Each row is a point. The points of each table are mixes of a few directions, plus a little noise. How many directions does each table use, and how many do they share? Where both have some left over, give the other angles between the two spaces (their principal angles), to ten degrees, smallest first.

First (7 x 3)
[[ -2.4  -8.5   1.0]
 [ -6.9 -23.6   2.4]
 [  6.9  23.9  -2.3]
 [ 11.3  38.7  -3.8]
 [ -8.6 -29.5   2.9]
 [ -5.1 -16.8   1.8]
 [  4.5  15.9  -1.6]]
Second (7 x 3)
[[  0.4   0.3  -0.4]
 [  0.5   0.3  -0.4]
 [-24.4 -14.5  20.8]
 [ -5.2  -3.1   4.4]
 [-13.8  -8.2  11.7]
 [  6.3   3.7  -5.4]
 [ 36.2  21.5 -30.9]]
Directions: first 1, second 1, shared 0; angles 50

First (8 x 8)
[[ 17.0   4.0  38.7   8.7  -8.8  -7.9 -19.5 -15.2]
 [  2.8  -0.2   3.0  -0.6  -1.0   0.0  -3.4  -1.0]
 [-30.0  -0.8 -25.0  14.8  10.6  -5.6  42.6   1.3]
 [-11.7  10.8 -24.1 -13.5   3.1  11.3   0.6  22.7]
 [ 23.5 -11.0  21.1  -2.1  -6.2  -2.5 -21.1 -14.2]
 [-22.7  12.1   4.4  21.0   3.7  -9.9  27.4  -3.2]
 [ 16.8 -19.5 -11.6 -14.7   0.1   6.2 -12.3  -2.4]
 [  4.3   4.7  -6.5 -13.5  -1.6   8.5 -14.2  12.1]]
Second (7 x 8)
[[  6.1  27.5  17.3  26.5  30.5 -11.3 -16.2   1.4]
 [  3.8  12.8   7.0  15.7  13.6  -5.5 -10.0  -0.3]
 [ -3.3   9.7  12.0  -8.8  14.5  -2.0   7.1   5.8]
 [  0.9 -37.6 -33.6  -5.1 -48.0  12.0   0.3 -10.9]
 [ -7.3   3.0  10.6 -24.1   9.1   1.7  17.3   7.8]
 [  3.5 -11.7 -14.0   9.1 -17.3   2.6  -7.5  -6.4]
 [ -3.6  -3.7   0.6 -13.0  -2.2   2.5   8.9   2.6]]
Directions: first 3, second 2, shared 0; angles 50, 70

First (11 x 12)
[[ 17.2  -1.7  -5.1   4.0  -6.8   1.9 -15.7 -13.6   0.8  -9.5  12.8   2.9]
 [ -1.1   4.9  -8.3  -6.3  -7.3   4.2 -21.0 -10.8  21.6  13.1   6.5  -8.3]
 [ 12.6  -5.0  13.7  18.1   0.9  11.3  36.6  -7.1 -35.7 -14.5  -0.4   1.0]
 [ -3.3 -11.4  12.5   4.8  20.7 -22.7  30.9  37.4 -37.2 -30.6 -17.9  25.7]
 [ 13.0  -6.7   1.3   5.4   3.7  -9.2   0.0   5.6 -16.0 -22.2   2.9  14.4]
 [-33.8   2.0  -9.0 -27.4  16.2 -31.6 -23.9  43.1  30.5  11.1 -20.0  11.5]
 [ 12.9   0.2  -1.3   6.2  -7.6   9.1  -4.0 -16.9  -1.7  -2.3  10.0  -3.9]
 [ -4.9   3.1   0.0  -1.2  -2.3   5.7   1.7  -4.4   5.7   9.7  -0.7  -7.2]
 [ 16.6  -0.7  -5.7   3.6  -8.3   3.9 -17.1 -16.3   3.5  -6.3  13.8   0.4]
 [-21.0   7.6   4.8  -3.5  -0.9  13.6  18.0  -2.3   9.1  27.8  -9.9 -18.6]
 [ -7.8   7.7  -3.4  -4.0  -8.4  13.7  -5.7 -15.0  19.4  23.7   2.7 -17.6]]
Second (9 x 12)
[[ -5.8  -3.6  -6.8  -6.1 -11.5  31.1 -22.7 -14.5 -21.7  13.2 -10.2 -13.0]
 [ -5.8  -6.2  -4.0  -9.0   9.4 -17.0 -14.6  23.6  -7.1 -13.0 -10.2  16.3]
 [ -9.8  -9.8  -8.3 -14.5   6.9  -8.2 -28.9  23.9 -18.3 -10.9 -18.1  15.5]
 [ 11.3  11.2   9.0  16.3 -10.0  14.4  31.6 -31.0  18.6  15.1  19.5 -20.2]
 [ -5.5  -5.2  -4.2  -7.5   3.4  -3.6 -15.4  12.1  -9.8  -5.3  -9.2   7.6]
 [  8.4   7.0   8.4  10.4   4.9 -18.0  28.7  -0.1  23.1  -4.7  15.1   2.7]
 [ 10.3   9.9   8.5  14.3  -5.4   5.0  30.1 -21.8  19.6   9.2  17.7 -13.5]
 [ -4.1  -5.6  -2.1  -7.6  14.5 -29.8  -7.6  31.0   0.2 -19.4  -7.1  22.7]
 [  1.3   2.7  -0.2   3.6 -12.0  26.1  -0.6 -23.5  -5.5  15.5   2.0 -17.5]]
Directions: first 3, second 2, shared 1; angles 80
